Rows are points. Examples show where two turns around zero, p and q, send a point. Where does a point land after both, in the order given? Backwards means that the second turn is done in reverse. Each puzzle has new turns, and all numbers are rounded.
(in the rows, 128 means zero)

Turn p:
[111 111 111] => [114 103 120]
[106 163 110] => [103 127 165]
[152 130 174] => [174 153 125]
[143 108 116] => [121 129 101]
Turn q:
[143 109 164] => [ 85 133 123]
[ 94 146  98] => [172 108 120]
[123 154 115] => [155 138 120]
[152 103 135] => [100 133 150]
Where do these land?
q, then p backwards: [159 119 145] => [139 154 104]
p, then q: [135 107 126] => [140 123 146]
p, then q backwards: [ 84 143  94] => [132  71 132]
q, then p: [111 161 151] => [ 85 136 124]
p, then q backwards: [123 118 155] => [113 140 106]
q, then p: [155 120  97] => [164 146 139]

Turn p:
[ 34 120 121 188 121 139 132 135] => [ 26 154 137 134 140 136 126  92]
[150 157 112 105 115 113 109 100] => [155  84 126 140 110 147 114 131]
[136 135 113 106 110 150 169 145] => [122 122 132 117 146 127 127 183]
[117 117 116 176 141 113 159 126] => [ 93 153  82 124 125 130 130 124]
[115 114 126 109 111 146 119  85] => [131 116 145 167 142 157 144 127]
[155 120 116  99 147  90 133 134] => [162 126 116 103  94 136 147 141]
[113 133 119 132 153 141 118 121] => [123 127 128 115 145 146 128 106]
[161 112 120 139 133 125 117 154] => [144 123 110 112 128  92 144 125]
[154 139 193 123 139 145 112 149] => [171 159 153 128 141  92  95 116]
[144 133 146 105 112 118 112 130] => [154 119 148 138 111 117 122 133]
Turn q:
[129 137 105 134 156 115 135 124] => [142 145 129 149 132 109 114 116]
[110 144 116 144 108 133 138 127] => [142 139 114 140 136 143 140 148]
[134 134 154 129 133 173 138 180] => [109 122 158 121 164 171 150 102]
[129 136  87 127  97 107 120 132] => [159 130 117 119 148 115 114 165]
[148  97 147  86 139  92 145  99] => [102 135 150 105  87  77 125 131]
[117 101 139 161 146 144 148 131] => [ 91 134 132 163 127 147 121 125]
[183 132 153  97 119 102 120  67] => [143  87 147 111  67  77 144 133]
[128 111 150 144 137 164 103 171] => [102 105 134 121 155 172 115 101]
[ 91 142 138 157 135 122 124 153] => [134 156 117 135 130 172 114 120]
[110 148  92 101 108 128 110  98] => [157 128  83 114 135  98 144 141]
Where do these land?
p, then q: [ 98 110 156 121 121 108 127 135] => [145 133 127 123 106 158 154 139]
p, then q backwards: [159 153 114 146 121 123  92 159] => [159 118 116 100 139 123  86 104]
q, then p: [173 163 118 127 144  84 102 143] => [194 122 125 158 111 102 127 115]
q, then p backwards: [124 132 101 160 116 135 154  93] => [152 103 135 130  88 128 148 103]
p, then q: [104  95 115 100 129 141 113 136] => [101 149 150 135 109 135 159 123]
p, then q: [144  90 170 142 117 137 144  89] => [172 126 146 181 130 151 121 127]
p, then q: [117 119 114 142 143 143 177 115] => [140 152 116 140 170 133 138 102]
q, then p: [101 120 142  73 108 130 138 161] => [140 131 167  97 127 172 114 156]
q, then p: [124 119 149 151 142 140 148 117] => [ 95 136 125 148 141 124 116 125]
q, then p: [135 178 100 119 139 138  85 130] => [178 112  84 132 133 140 152 131]

Turn p:
[151 161 109 160 107 133 155 126 179 157 140] => [114  96  80 141 139  89 151 168 136 143 130]
[144 130 104 126 142 139  98 145 125 129 145] => [120 146 127 155 101 114 105 133 121 128 129]
[126  84 170  75 150 126 125  78  94 153 106] => [103 130 147 105 173 187  95  89 101 106  98]
[153 102 162 112 138 104 132 139 155 128 133] => [102  86 151 104 127 122 102 125 125 129 133]
[122 181 120 123 124 155  81  95 112  82 110] => [145 147 105 180 102 185 143 110 141 126 163]
[124 146 136 148 134 143 168 135 109 114 145] => [126 149 130 120 142 117 147 126 165 159 130]
[ 88 104 139 119 145 141 144 114 119 139 105] => [125 146 138 107 157 135 145 102 125  94 118]
[103 154 110 175 139 118 129 131 154 149 131] => [142 115 100 146 124  81 164 115 129 126 119]
[127  91 118  82 113 118 105 162 152 108 144] => [114 125 155  99  76 132 104 155 110 102 135]
[133 126 100 121 138 127 109 136 124 119  89] => [152 131 138 156 126 132 113 135 130  93 133]
[103 121 137 110 125 111 142 161 101 159 118] => [133 136 174 120 140 123 147 135 110 126  93]
[141 143 100 121 102  92 148 119 112  99 156] => [158 124 113 112 100 146 119 155 156 159 105]
[150 122 160 192 106 157 129 122 128 127 142] => [130 132 105 121 157 103 130 118 115 176 178]
Turn q:
[143 133 127 144 117 107 109 140  94 142 115] => [141 157 104 147 144 132 135 114 140 151 125]
[131 137 137 127 130 143 128 138 127  85 115] => [123 142 130 135  97 133 117 112 103 115 140]
[ 96 121  86  50 132  99 107 139 179 116 137] => [173  95 197 111 142 188 114 134 120 103 111]
[164  95 120 133 127 147 120 124  99 139 142] => [101 147 149 139 137 105 137 108 155 151 129]
[184 109 144 116  78 119 129 149 109 157 147] => [130 160 138 107 181 105 130  97 143 160 165]
[132 152  79  64 141 107 141 117 158 112 152] => [158 123 194 129 155 138 121 151 103  84 109]
[166 128 115 145  79 143  90 125 109 147 127] => [130 146 114 128 159 105 134  65 151 137 118]
[ 86 124 140 151 144 115 151 116 126 100 132] => [111 129 110 113  94 144 140 162 105 129 113]
[ 91 134 141 144 133 148 148  95 128 129  92] => [132 118  95 114  81 115 132 148 145 106 120]
[ 89 147 166 145 159 148 138 129 116 137 137] => [103 105  92 142 107 137 154 157 126 116 151]
[175 114 132 132 123 122 126 167 110 144 103] => [145 150 129 151 139 111 108 109 139 171 156]
[ 97 136 123 162 142 141 149 131 152 131 135] => [120  88 109 124 110 116 137 146 104 132 114]
[110 135 155 150 160 124 128  95 158 123 131] => [ 96 106 101 122 118 137 104 160 126 108 114]
Where do these land?
q, then p: [ 93 105 137 125 136 119  97 131 118 120  96] => [112 139  99 132 140 128 139 163 109 116 158]
q, then p: [131 141 116 152  98 125 152 106 104 146 149] => [141 108 142 132 134 128 132 137 167 114  88]
p, then q: [159 118 122 140 125 117 131  84 155 137 134] => [133 118 163 144 123 141 132 114 148 145  89]
q, then p: [ 82  66 146 134 135 121 117 165 128 127 165] => [ 78 167 133  96 166 120 157 142  93 112 112]
q, then p: [144 171 123 130 131 101 163 101 139 106 122] => [162 131 166 163 102 140 117 131 148 142 132]
p, then q: [146 132 113 167 125 142 165 117 150 118 120] => [133 106 161 140 153 135 109 148 107 146 105]
q, then p: [120  82 124 125 127  97 108 187 122 152 141] => [ 71 141 116 136 174 100 126 123  97 130 111]
p, then q: [137 149 123  96 106 133 167 102 161 130 124] => [145  89 165 130  90 128 133 125 112 148 134]
p, then q backwards: [124 120 112 104 136 151  76 157  83  94 132] => [150 118 129  91 146 121 127 142 102  66  93]
p, then q: [133 144 120 136  92 127 149 126 161 153 119] => [143 127 157 139 116 125 138 144 114 173 132]
p, then q backwards: [140 169 155 128 117 132 116 123 152 128 130] => [107 123 143 142 153 148 119 158 120 142 146]
p, then q: [159 138 156 121 146 146 144 107 106 121 101] => [ 89  84 122 150 117 130 118 137 137 118 122]
p, then q backwards: [ 97 127 114 105 188 153  78 156  85 132 131] => [172 132  97 110 138 150 102 117  89  59 115]

Turn p:
[143  75  74 106  96 115 110 132 145 149 114 126 106 149] => [ 86  97 181 124 152 143 129 154 108  85 122 112 118 119]
[128 132 170 124 132 158 149 120 128 110 132 139 106  96] => [159 152 106 154 100 128 134 109 110 112 143 143 134 144]
[111 169 152 117 129 155 157 126 108 126 157 166 172 123] => [177 153  94 123 147 107 149  95 154 131  98 144 149 131]
[153 119 114 122  86 110 136 145 150 137 125  79 134 131] => [ 88 137 149 114 162 146 124 124 126 120 173 111 139 116]
[171 121 121 133 111 107  78 129 161 138  95 118 128 161] => [100 137 163 105 142 173 141 174 112 149 134 109 105 127]
[ 85 125 156 162 124 153 136  93 121 112 150 133 152 130] => [185 135 101 113 130  97  95 142 138 122 136 144 132 139]
[114 147 130 114 149 156 124 122  97  93 145 128 143 123] => [138 123  85 140 141 103 130 113 129 140 113 143 119 158]
[134 121 157 142 158 140 172 116 110  99 138 170 169 111] => [149 179  91 130 111  88 129 121 134 119 100 170 129 113]
[113 165 109 123 144 128 135  92 143 152 123 142 115  85] => [164 103 130 159 119 112 150 120 105 152 130 117 146  93]
[124 100 103 104 117  76  83 165 181 127 120 109 109 136] => [ 83  94 168 135 149 197  99 136 118 134 133 136 111 107]
[137 118 108 132  75  99  96 169 135 140  94 131  88 154] => [ 88 103 169  92 121 186 127 141 111 116 123 105 151 144]
[131  93 131 110 119  98  90 150 123 180 102 102 121 130] => [ 92  95 166 134 122 163 147 162 165 121 152 131 130 127]
[127 143 124 167 161 146 142 140 122 140 167 139 124 113] => [144 149 124 158 109 100 101 115 148 144 106 104 143 128]
[ 98 147 120 134 165 144 163 130 133 130  95 120 127 133] => [141 117 150 118 103  90 131  93 124 156 134 146 117 129]
[135 136 138 149 126 110 140 110  75  89 138 129 146 116] => [115 137  61 109 117 102 124 139 128 128 123 134 143 126]
[130 144 137 133 157 185 138 116 108 113 142 132 143 112] => [154 152 105 156 129  84 136 118 127 140 120 134 125 161]
[142 121 132 106 127  96 126 120 136 143 138 114  94 173] => [114 112 134 112 121 158 133 123 138 108 136  93  85 113]
Turn q:
[112 130 150 161  52 152 170 110 138 142 131 196 121 151] => [151  70 143  84 161 122 173  93  90 151 139 136 145  73]
[ 91 144 103 142 129 158 123 125 116  97 184 140 122 154] => [113 122 141  80 125 138  96  78 114  93 122 124 103 119]
[116 178 152 104 125 128 154 123 126 128 180 121 137 168] => [ 94  95 130  75 130 149 146 112 132 131 130 105  97 165]
[166 126 131 126 145 140  85 150 151 125 112 106 138 114] => [126 132 123 152 106  92  95 164 150 126 145 114 138 135]
[150  77 140 110 133 105 121 153 129 133 120 110 114 126] => [137 137 124 186 117 115 153 142 133 111 127 110 117 130]
[131 124 140 121 143 115 108 156 105 118  73 125 122 121] => [121 158 139 171 123 130 118 147 105 146 129 108 157 136]
[171 115  94 126 150 127 147 157 126 125  93 124 124  97] => [169 138 104 165 120 145 100 172 121 135 121 122 126 120]
[121 109 109 151 116 116 129 152 141 166  84 100 140 131] => [165 151 127 130 100 115 156 161 118 117 121 136 167 132]
[104 143 136 113 147 140 151  84 157  99 150 138 129 161] => [ 84 106 130  97 109 136 129 105 127 148 107 154  90 119]
[160  97 114 123 158 126 103 127  94 133 105 111 168 108] => [140 161 134 164 155 102 101 171 132 117 107 138 125 151]
[120 123 128 122 129  85 110 149 139 119 125 119 156  91] => [127 133 158 157 123 150 126 153 156 109 146 144 146 142]
[108 142 124  93  72 135 137  98 136 154 131 163 102 139] => [157 113 141 106 135 126 163  74 128 175 150 135 117 125]
[109 146 137 147 117 153 141  99 115 100 157  97 117 117] => [ 95 142 101  92 143 137 122 112 117 109 156 147 111 119]
[126 160 128 147 131 104 120  87 121 118 168 140 104 153] => [ 97 137 130  87 146 144 133  98 164 133 113 110 115 105]
[133 106 135 134 171 135 120 152 127 164 106 129 125  88] => [144 125  96 175 126 120 111 137 133 120 109 136 169 148]
Where do these land?
p, then q backwards: [131 142 147 108 163 101 115 143 152 116 134 121 107 171] => [130 146 104  88 140 116 154 110 132  98 155 138 102 142]
p, then q: [163 115 104  82 130 150 118 113 147 112  99  94 119 134] => [100 135  96 127 144 162 141  86 102 105  99 109 126 129]
q, then p: [ 94 124 138 154 131 148 106 161 150 115 137 117 185 131] => [123 132  89  98 142 164 111 137 139 107 107 178 124 144]
p, then q: [117  85 119 111 119 177 167  92 123 132 154 135 102 127] => [ 83 156 145 139 142 155 123 152 137 115 132 101 100  77]
p, then q: [ 95 162 133 154 154 121 103 160 124 112 157 160 135 138] => [162 145 134 126 109  72 127 145 138 168 119 133 152 127]
p, then q: [135 110 106 157 103 107 138 131 121 106 133 171 180  94] => [140 125 175 146 136 156  83 155 125 146 122 144 166 156]
p, then q: [151 143 171 139 111 126  91  96 122 150 119 124 144 129] => [161  92 103 113 106 140 118 148 120 111 137 100 113 150]
q, then p: [ 84 124  97 122 183 182 116 105 108 128 109  95  95 110] => [146  78 112  89 151 125 160 160  96 160  82  93 144 132]
p, then q: [122 111 168 103  97 119 144  98 166 106 125 103 126 104] => [128 107 117 121 166 141  74 100 140 106 131 114  96 117]
q, then p backwards: [130 131  94 160 132 108 147 119 126 141 102 129 102 153] => [149 158 142 145 124 105 135 119 135 133 130 178 138 133]
p, then q: [126 169 142 131 133 146 124 100 165 165 112 140 177 129] => [141  85  80 140 146 139 134 164 156 151 117 108 135 150]
q, then p backwards: [108 127 128  91 104 125 101 127 109 133 117 138  88 131] => [141 167 136 123 143 156 155 146 152 136 130 106 115 120]
p, then q: [173  85 141 106 111 114 143 149 103 125  96 127 127 114] => [111 104 155 103 124 174 122 101  86 121 142 148 127 124]
p, then q: [100 123 107 134 155 117 138 157  97 142 197 122 132 142] => [116 159 142 138  76 101 131 142 166 131 126 165 145  96]
q, then p: [158 115 109 134 110 110 121 142 165 140 127 149  87 124] => [114 161 140 154 143 128 120 143 107 124 165 114 154 102]
p, then q: [145 149 123 155 114 127 172 135  90 109 122 110 125 122] => [134 152 163  99 131 152 144 127 149 130 132 151 106 157]
q, then p backwards: [144 161 148 136 127 101 131 148 111 146 136 140 144 124] => [129 140 116 130  91 130  92 138 118 153 138 119 130 137]
